Every row gives one point. The points of each table are mixes of a few directions, plus a little noise. Count the directions of each table, and those that both share. Where both have some left over, give the other angles between the two spaces (their principal angles), to ten degrees, smallest first.

First, 5 rows:
[[ 19  19]
 [ 78  75]
 [-46 -44]
 [-23 -21]
 [-29 -27]]
Second:
[[ 41 -20]
 [-25  12]
 [ 65 -32]
 [ 11  -6]
 [-93  46]]
Directions: first 1, second 1, shared 0; angles 70

First:
[[ 25  37 -60]
 [  9  73   5]
 [-27 -58  63]
 [ -8 -67  -6]
 [-21 -34  50]
 [ 25  51 -55]]
Second:
[[ 10  78   5]
 [  8 -90 -69]
 [-20 -28  52]
 [ 10  68   1]
 [-21 -43  48]
 [ 14  14 -37]]
Directions: first 2, second 2, shared 2

First (6 x 6):
[[ -2  23 -23  17   3  10]
 [ -1 -21 -10   2   6  20]
 [ -1 -95   3 -20  16  44]
 [  2  16  12  -4  -6 -18]
 [  5  48  37  -9 -18 -58]
 [ -2  28 -20  14   0   4]]
Second, 9 rows:
[[-15   6 -33   4 -25  -9]
 [ -3 -20  21  -5  25  23]
 [-22 -23  -7  -3   9  24]
 [ -4  -2  -7   1  -3   2]
 [-11 -29  19  -6  28  31]
 [ 79  87  18   9 -37 -90]
 [-10  -3 -12   1  -6   2]
 [ 17   4  22  -2  12  -4]
 [-29 -20 -22   0  -2  20]]
Directions: first 2, second 2, shared 0; angles 30, 60

First, 9 rows:
[[ 27  58 -53  28  39 -29  28 -57  -3]
 [  5  13 -13   7   9  -7   6 -13  -2]
 [ 10  20 -20  11  14 -11  10 -20   0]
 [-16 -36  33 -17 -25  19 -16  34   2]
 [ 22  45 -43  22  32 -24  23 -44   0]
 [ 13  29 -27  14  20 -15  16 -28   1]
 [-27 -56  53 -28 -39  29 -27  56   1]
 [  6  15 -12   8   9  -6   7 -15  -1]
 [-42 -88  82 -43 -60  45 -42  86   2]]
Second, 7 rows:
[[ -8  38  12  -9  15   9   6 -29  15]
 [-30 -28 -18 -23  55 -41 -64  17 -56]
 [ -9   8  32  -9 -13  31   0   3  18]
 [-28 -28 -13 -43  10 -95   8 -13  -8]
 [-17  45  37  -8  26  58 -28 -13   8]
 [ 40 -26 -14  44 -47  35  23  32   5]
 [ 51  -9 -35  48 -47   4  55   4  18]]
Directions: first 1, second 4, shared 1
